Each row is a point. A path goes straight from each point to the next, and from the last back to the first. The post is the endless flat space through its rows: a point in 2 columns, a line in 3, a plane in 4, and so on, so that a path can go around it. How many times does the path go around the post? Going back the other way cancels.
In the rows, zero is written as 128.

Post, 2 rows:
[[170 115 131]
 [ 95 157 151]]
Path (18 x 3):
[[155 157 182]
 [168  78 169]
 [133  94  97]
 [140 139 115]
 [133 205 139]
 [154 153 166]
 [141 111 155]
 [ 50 164 152]
 [ 92 164 124]
 [124 203 142]
 [165 156 164]
 [153  77 182]
 [134  95 137]
 [ 98 149 125]
 [112 150  99]
 [123 113 111]
 [ 93 164 122]
 [119 201 166]]
Times around: 3

Post, 5 rows:
[[200 122 160  62  60 140]
 [165 134 135  90 114 166]
 [ 90 111 160 100 128 178]
 [125 100  83 148 154 103]
 [119 113  80 164 111 142]]
Path:
[[133 112 107 108 131 157]
 [131 119  75 128 146  96]
 [ 94 156  95 173 136 129]
 [195 112 109 153 137 110]
 [152  85 109 131  90 116]
 [170 106 120 108 127 172]
 [132  72 163 107  93 118]
 [152 107 113  99  61 160]
 [140 128  71  79 123  87]
 [177 151 145  96  30 141]
 [114 123 153 198  86 182]
 [108  93 138 154 117 197]]
Times around: 2

Post, 10 rows:
[[104 157 144  69 231 126 129 155 226 139  67]
 [148 139 118 110  84 131 142 182 142 105 190]
 [146 126 127  91  57 150 114 148 154 220 105]
 [139 119 121 180 136 110 144 147 114 157 148]
 [136 141 138  73 132 121 116 111  97 128 127]
 [167 126  76 123 117 133 107 127 147 151 145]
 [151 112 156 175 132 169 119 157 183 149 143]
 [147 106 112 163 119 149 100 188 116 127 148]
 [128 106 102 145 118 166 147 122 117 129 142]
 [ 99  96 158 117 156  42 105  61 126  85   7]]
Path (15 x 11):
[[116 105 124  76  96 112 125 150 124  95 106]
 [151 141 148 109 159 146 128 238 170 127 152]
 [134 110 131 117 116  91 156 153 159 137 123]
 [138 102 138  94 149 111 143 104 195 147 146]
 [145 115 133 110 121 149 155 127 186 119 118]
 [155 157 134 114 126  62 144 143 128 127 108]
 [154 129 132 141 137 175 107  98 161 112 137]
 [152 143 169 147 141 173  83 152 130 128 179]
 [159 153  59  96 132 118 163  76 170 194 185]
 [149  46 114 134 155 158  84 139 170 118  81]
 [158 129 130  75 161 172 133 129 133 100 150]
 [133 144 139 136 145 118 184 119 138 149 138]
 [115 108 125 211 105 133 175 152 196  78 137]
 [149 104 144 175  92 163  65 185 121 145 147]
 [ 65  86 146 148 142 133 129 171 110 113 143]]
Times around: 2

Post:
[[118 158 116  92 136 122  87 107 123 132 146 114  46 123 172 116  96  51]
 [110 159 161  81  84  88 119 139 113 164 119 133  65 194 132  36  74   9]
 [135 129 108 147 155 175 141 109 137 115 177 101 190  92 122 130 119 139]
 [110 125  86 114 158 129 134 138 188  65 179 114 131 132 133 124 141 113]
 [169 127  86 174 116 113 121 105 180 115 155 115 124  96 138 135 138  99]
 [119  99 106 149 150 129 143 114 110  96 160 122 150  92 116 106 149 198]
 [111 121 122 144 148 170 144  81 146 101 110 140 135 128  90 152 136 116]
 [103 142 121 140 130 167 146 129 154 166 135 132 137  97 130  97 167 174]
 [130 126 144 135 145 105 131 179 137 173  83 114 176  76 155 119 171 189]
 [126 151  84 140 123 111 113 122  97  65 170 144  95 124 153 119 157  35]
 [115  92 154 153 140 142 104 171 146 120 149 176 176 128 161 126 134 197]
 [ 86 157 149  75  78 102 184 110 123 226 128 105  43 148 160 144  80  32]
 [127 145 133 121 160 112 112 126 147 156 148 120 174 153 141 122 169 191]
 [121 168 143 110  88 117 130 108 142  94 134 150 119  96 102 109 121 100]
 [161 145 105 161 131 161 134 142 146  89 138  86 141 108 120 148 159 177]
 [ 77 151  75 149 126 126 142 138 132 151 124 123 173 113 111 112 119 155]
 [ 86 108 153 157 129 144 109 110 159 117 135  86 156 120 140 124 147 152]]
Path:
[[ 53 121 161 165 109 109 114 114 154  88 162 108 106 114 125  77 120  71]
 [ 99 137 143 131 106 134 183 124 143  94 151 105  94 141 113 104 124 138]
 [ 47 101 132 104 154 184 148 138 112  74 165 193 132 168 161 116 122 171]
 [118 144 123 126 106 163 123 108 132 135 130 119 124  84 129 118  82 104]
 [108 135 111 176  85 148 107 118 121 136 115 155 155 160  74  65 191 181]
 [160 133  94 127 171 145  96 116 151 110 165 142  46  88 116 124 181 114]
 [157 102 169 163 174 157  84  90 156 163 128 106 104 121 109 100 137 135]
 [ 88 113 107 148  88  94 120 170  63 105 132 167 110 138  84  29 200 115]
 [117  96  91 148 101 168  95 148 164 137 174 209 182  56 165 126 101 150]
 [171 120 120 165 101 156 111 177  87  68 159 131 194  86 158  56  75 146]
 [ 97 178 151 120 150 155 110  98 122 117  59  82 146 105 103 107 116 133]
 [106 123  41 137 216  87 146 135 105 168 197 146 121 141 175 138 163 116]
 [131 131  83 170 143  91 137 163 110 201 146 138 166  99 119 159 118 163]
 [192 139  86 143 132  72  96 141 144 178 214 104 156  93 139 112 145 137]
 [210 166 118 194 147 159 106  98 206 151 184 118 151  61 135 159 157  91]
 [ 55 157 188 139 139 143 131 137 143 107  44 125 143 151 109 103 152 132]
 [106 168 143  87  95  91 157  86 112 127  68 161  71  96 103  63 113  88]
 [199 101 105 146 146 142 157 130 123  67 188  84 152  84 137 112 170 138]
 [ 53 139  71  77 137 157 155 128 154 131 176  74  90 113 142 127 114 117]
 [131 144 125 157  69 136 176 143 133 143 102 180 102 108  87 138 154 104]
 [129 176  95 160 143 128 137 169 194 187 116  70 114  57 147  96 162 103]
 [ 92 135 151 103 131 182 201 143 210  56 174  79  66 199 123 136  75  94]
 [ 88 136 151 154 123 134 121 116 150 174 130 149 192  88 136 117 119 153]
 [153 189  83 131 132 133 136 177 113 156 143 113 139 102 126  74 146 122]
 [168 120 133 169 124 112  98 180 109 148  94 111 107  63 164 210 223 174]
 [132  92  98 128 151 170 127  80 194 142 205  74 147 131 158 105 167 137]
 [ 82 155 146  69 110 125 117 120  96  90 142 136 121 152 134  67 101 160]
 [ 91 125  99 127 145 114 144 151 126 110 211 155 212 171 160 146 146 164]
 [167 122 101 125 113 146 143 152  81 186  68 153 109 114 107  80 132 103]
 [ 65  97 122 152 117 133 135 125  97 218 125 161 139  94 132  91 109  95]]
Times around: 1

Post, 17 rows:
[[143 143  94 102 113 141 137 150 116 186 127  86 121  79 141 149  36 160]
 [120 150 123  99  65 123 115 124 136 147 105 168 138 166 114 120  65 120]
 [172 101 126 140 101 173 208 146 119 125 110  99 133 146 126 148 109 151]
 [ 74 162 108 122 132 124 148 145 117 169 124 130 109 121 147  76 144 140]
 [193 112  82 140 145 138 113 157 139 200 123 117 188 133 112  98 198 137]
 [139 150 119 132 158 181 141 116 146 140 134  99 148 174 119 147 109 177]
 [134  80 115 108 117 155 123 127 131 200 122 117 151 186 137 129 103  98]
 [ 72  85  55 162 151 176 115 141 143 113 152 143 223 110 105  72 207 153]
 [101 117 116 122 139 174 159 147 115 107  82 105 117 123  80 104  98 105]
 [173 121 166  99  52 186 109 137 121 122 114 113 154 154  82 128 125 175]
 [111 141  64 165 117 141  86 122 104 130 138 115 135 119 100 113 129 175]
 [100 144  71 125 107 120  97 155 143  87 196 138 179 136 155  40 129 102]
 [114 133 107 117 119 134 174 181  73  83 102  69 141 149 135 220  79 171]
 [140 134 114 183 123 153  99 182 100 162  90 132 149  77 121 153 117 129]
 [ 65 137  44 139 202 109 149 121  70 132 176 159 115 145 130 182 184  92]
 [ 61 113 109 140 100 134 129 191 173 114 166 127 168 150 107 118 104 128]
 [114 144 146 123 142  90 114 101  46 141 152 149 145 173 103 103 139 106]]
Path:
[[ 88 163 107  46  83 104 156  78  93 151 106  83 157 138  68  64 122 157]
 [141 157  97 156 104 195 138 128 145 185  47 129 170 122 119  42  85 167]
 [ 87 126 113 119  81 170 165 161 140  90 181 164  93 154 113 105 148 159]
 [ 81 142 132 161 129 154 172 176 146  58 143 106  88 160 108 138 171 184]
 [128 126  83 108 142 148 142 105 136 140  98  81 123 102  84 147 148 179]
 [106 165 102 165 117 153 145 146 143 113 116  94 156  82 142 101  84  86]
 [166 160  34 112  85 150 147 108 131 186 124 128  96 125 145  55 173 167]
 [131 142  70  94 192 112 160  99  73 163 136 133 128 101  92  76 108 110]
 [140  98  75 124 172 135 146 199 108 144 107  92 167 103 154 114 190 165]
 [142 107 115 163 136 142  79 127 150 155 175  99 128 145 150 137  97  85]
 [ 96  93 134 102  70 177 134  83 124 184 128  88 139 141  83 105 135 177]
 [135 163  66 132 134 200 186 125 137 169 137  86  79 114 110  98 110 178]
 [ 98 122  73 115  88  97 170 132  36 114 160 124 145 139 163  89 129 148]
 [ 99  86  59 140 104 129  89 204 123 192 104 158 194 181 124  99 143  82]
 [182 108  67 127 137 151 182 146 135 154 113 108 117 122 131  94  75 131]
 [150 112  81  75 154 186 194 105 134  76 114 108 152 161 102 184 168 165]
 [118 125  88 128 112 102 136 112 102 114 161 103 142 158 106 154 132 136]
 [ 76  70 153 112  53 135 153 142  92  85 111  64 156 126 107  93 124 124]]
Times around: 3

Post:
[[ 90 156 162  93 138 116 135 166 182 180 177 123  94  75 132 177 190 113]
 [205 188  94  56 120 118 126 135  94 144  84 149 127 141 136 104 111 139]
 [133 127 117  97 129  83 154 168 136 158 122 136  98 108 159 106 104 145]
 [173 141 135 127 118 126 152 157 129 107 160 181 119 140 160 126 172  61]
 [116  88 187  81 146 104 179 104  73 109 138  80 133 149 158 163 148 142]
 [ 79  87 157 106 119 117 156 161 120 142 101 102  99 167 129 164 162 114]
 [119 112  89 141 159 187 138 133 100 121 110 145 132 151 118 126 147 115]
 [128 131 175  49 123 119 101 135 137 152 147 104 106 159 143  86 153 132]
 [153 151 143  95 146 105 113  82 165 120 120 144  85 102  41  72 161  98]
 [115  77 180  83 121 138 168  97 133  38 119  89  98 131  23 101 153 153]
 [148  64 163 127 111 162 117 163 126  80 106  96 112 142 152 152 108  65]
 [164 153 124 142 158 171 110 131 136  59 104 159  42 125 121 197 117 108]
 [176 147 161 149 134 121 141 186 146 138 120 167 147 155 102 158 111 131]
 [176 139 174 150 123 183 130 137 143 133 167 112  48 121  87 161 119  54]
 [ 93 126 116  98 102 121 143 108 123  65 137  85 101 146 121  94 131  53]
 [118 149 121 164 124 128 139 143 143  86 123 110  86 117  79  85 177 119]
 [116  80 118 110 134 108 139 106 100 122 198  83  80 111  61 157 157  92]]
Path (17 x 18):
[[152 122 101 133 167 133 153 172  83 102 187 155 151 134 120 144 199 140]
 [110 131 129 117 100  90 161 174 118 137 132 147 135 146 128  88 117 106]
 [142 144 120  87 139 148 153 131 190 137 142 211 135 102  63  58 110 158]
 [ 94 116 124 184 128 105 178 152 152  93  98  92 166 101  96 144 109 106]
 [118  48 176  65 145 107 158 173  92 119 127  54  72 146 191 166 142 191]
 [178 117 181 135 123 142 115 153 156  80  89 125  64 126 127 109  85  47]
 [100  70 196 117 124 131 135 125 127 130 157 123 106 128  99  72 143  84]
 [104 147 192  96 125 145 136 129 147  86 150 168  99 127 118 135 121 153]
 [164 121 176  80 119 154 161 138 103 125 185 122  96 118  77 117 148  92]
 [133  96 153  58 176 103 132 113 129 107 127 150 108 160 108 128 163 108]
 [125 128 138 111 139 134 159 145 136 114 181 112  99 146 156 143 214 104]
 [140  85  54  94  92  75 110 134 129 115 205 155 176 145  94  48 135  77]
 [117 110 162  69 127 133  97  99 123 130 136  97 108 123 102  88 147 156]
 [128 185 127  75 176 123 104  38  95  90 127 175  54 165  55 150 180 117]
 [153 175 117 123  84 209 130 183 138 141 131 163 127 127 145 158 161  72]
 [164 130 170 121  81  81 105 179 146 154 175  86 124 199  96 148  80  76]
 [146  81  98  94 149  95 122 149 190 178 163 181  45 116  71 124 138  65]]
Times around: 1
